Rows are points. The points of each table are mixes of a few directions, plus a little noise. How many directions does each table use, and how many do they share? Where both have some left over, give the other angles between the two spaces (their principal angles), to ten degrees, smallest first.

First, 4 rows:
[[-29 -20]
 [ 40  29]
 [-38 -27]
 [ 27  19]]
Second, 4 rows:
[[  6  -8]
 [ 31 -43]
 [-37  52]
 [  1  -2]]
Directions: first 1, second 1, shared 0; angles 90

First, 8 rows:
[[ -7   3   8 -21]
 [ -9   3  11 -27]
 [ 10  -4 -12  30]
 [ 20  -7 -24  60]
 [  2  -1  -3   7]
 [ -2   1   3  -6]
 [ -9   3  11 -27]
 [ -5   2   6 -15]]
Second, 7 rows:
[[  5  -3  24 -32]
 [ 42 -18  12  27]
 [ -1   0  10 -16]
 [  0   1 -14  23]
 [-32  13 -18  -5]
 [ -2   1  -5   6]
 [-13   6  -7  -1]]
Directions: first 1, second 2, shared 1

First:
[[ 18  -1  19 -24 -19  -4   9 -12]
 [-13  11 -57  35  18 -19 -15   8]
 [ 15  11   6 -32 -15  -7 -16 -10]
 [ 17  -4  22 -14 -16  16  -4  12]
 [  9  -3 -25  28  -3  -4   6  14]
 [-49  -8  11  21  43  15   4   0]
 [  4  -7  24 -13  -7   2  16 -11]]
Second:
[[ 12 -25  20 -37   4   7  14   4]
 [  5 -23  15  -4   3   7  26   4]
 [ -7  11  -9  24  -2  -2  -2  -1]
 [ -3  18 -12  -6  -2  -6 -25  -4]
 [-13  13 -13  58  -4  -2  10  -1]
 [ -3  37 -23 -30  -1 -13 -60  -8]
 [ -7  33 -22  -5  -2 -11 -44  -6]
 [ 12 -34  25 -25   4   9  31   6]
 [  0 -23  13  28   0   8  41   5]
 [  3  -8   6  -2   1   2  10   2]]
Directions: first 4, second 2, shared 1; angles 40

First (8 x 9):
[[  5  37  25  34 -27  -8   0  16  -6]
 [ 20   1 -14 -42  -8  15 -31 -27   9]
 [-23  -5 -32 -40   0  10  -5 -25 -10]
 [ 12  -6 -10 -11  25  -9 -17  -6  -4]
 [-16  30  14  37  -5  -2  -1   0 -20]
 [  8  30  31  32 -32  12  -3   3   4]
 [-14 -48 -11  -2  36   5  23   2   8]
 [  8 -38  -4  -8  10 -23  35  37  19]]
Second, 8 rows:
[[  5  -2 -26  18 -20   4   0  -8 -36]
 [ 17  -9  -5   7 -12   3  10  -5 -14]
 [  0   1 -25  16 -17   3  -4  -7 -33]
 [-15   8 -21  11  -8   1 -12  -3 -22]
 [-16  10 -40  23 -20   4 -16  -8 -47]
 [-11   5  38 -27  33  -6  -2  13  56]
 [  5  -3  46 -30  31  -6  10  12  60]
 [ 16  -9  32 -18  15  -3  15   6  36]]
Directions: first 5, second 2, shared 0; angles 30, 80

First:
[[ -6  20   5  -6   0  -4  10  -8  14 -11  47  -8]
 [  6 -51 -41  14 -10  46 -14   2  20  23 -17 -23]
 [ 24  22   6  12  24  -4   1 -13  10   9   2  10]
 [ -7  21   9  -5 -12 -41  11  -9 -10 -14  13   1]
 [ -7  22  -4 -15 -22 -22 -36   9 -34  -3 -10  28]
 [-17 -28  -5   1  -8 -20  51  -1   6 -18  -8  -9]
 [ 12  12  -2  -3  26  12  -4   9  -8   5 -29  50]
 [ -4 -18  31   1   2  32 -17  12   5  10   1 -49]]
Second:
[[  2  24  25  -4   6 -16   9   5 -22  -6  21   1]
 [-17   2  -1 -11 -16  -8   5   9 -16 -12   3   5]
 [-10  27 -22   9 -55  23 -49  -7 -11   5 -57 -44]
 [ 11  -1 -12   8   4  44 -16   0  14  17  40 -27]
 [-14  -3   8 -14  -1  22   3  21 -16  -6  25   1]
 [  0  -5  23  -5  21 -13  14   8  -6  -5 -25  24]
 [ -2  16  18  -3   1 -20   4   2 -16  -8 -16   7]
 [ 16 -35 -49  19  -1 -60  17 -49  55   3 -27  22]
 [  5  -8   5   0  16  24  -1   7   5   7  16  -1]
 [ 10 -30 -23   8  12  25  -4  -8  32  14   5  -1]
 [ -2  14  28  -8  14 -19  17  10 -20 -10  14  14]]
Directions: first 6, second 5, shared 3; angles 30, 40

First (11 x 18):
[[-12   3  25  -4  17 -19   2  -2   1   4   4   6   1 -30   2  34  -8  18]
 [ 48  15 -49 -52 -21  20 -40  17  60 -14 -29   2  21   1  14   7 -28  29]
 [ -5   2   6  -5   1   5  -1  -3 -12   2   1   0 -12   0   0 -15   2  -9]
 [ -7  -2   8   7   4  -5   5  -2  -6   2   4   0  -1  -3  -2   4   2  -1]
 [-10  -1  11   4   4   0   5  -5 -17   3   5   0 -11   0  -2 -11   5 -10]
 [ -2   1   5  -1   3  -3   0   0   0   1   1   1   0  -5   0   5  -1   3]
 [ -7   2   7  -3   2   4   0  -4 -14   2   2   0 -12  -1  -1 -14   3 -10]
 [ -3  -9  -2  25  -2  -6  14   0  -2   1   7  -3   9  12  -5   6   9  -4]
 [ -7  -3   6  11   3  -4   8  -2  -9   2   5  -1  -1   2  -3   0   5  -5]
 [  8 -12 -19  28 -12   1  12   3   7  -3   4  -6  17  26  -6  -1  11  -5]
 [ -1   4   2 -10   0   7  -5  -2  -8   1  -2   0 -10   0   1 -15  -1  -7]]
Second (11 x 18):
[[-16  43   1  15 -11   4  -4  13 -12  10  10   5   7  -3  14 -18  -3  -7]
 [-14  17   8   1  -3   0 -15 -19 -11  15 -18 -19  -3  29 -30 -31 -16  -7]
 [ 16 -28  -5  -8  -3  12   7  -4  -1 -13   7   4  -3  -4  -1  -2  13  -7]
 [  8   7  17  -3 -13  -3  -4 -19  -3  -3   5  -6  11 -15 -10  -4 -10   3]
 [  9 -15  12 -14   1   1  -5 -10   6  -7   3   6  13 -19 -15  17  -4  13]
 [  6 -28  -9  -6  10  -2   4  -3   6  -3 -12  -7 -14  17  -7   3   6  -2]
 [-12   8   5  -8  -1  17 -14   5 -10   5   3  13  13   2 -19 -11  -1   1]
 [ 13 -30  -2 -14  -2  17   1  -1  -2 -12   8  12   3  -7  -9   0  13  -2]
 [-18  17 -21  17  12  -3   5  30   0  10  -4   4 -15  20  26  -2   8  -7]
 [  2   4  -2   7   4 -16   9   5  10   0  -1  -4  -5  -7  18  17  -2   5]
 [  6   7  -2  12   6 -28  15   4  17  -1  -1  -9  -8 -14  32  30  -5   9]]
Directions: first 3, second 5, shared 1; angles 70, 80
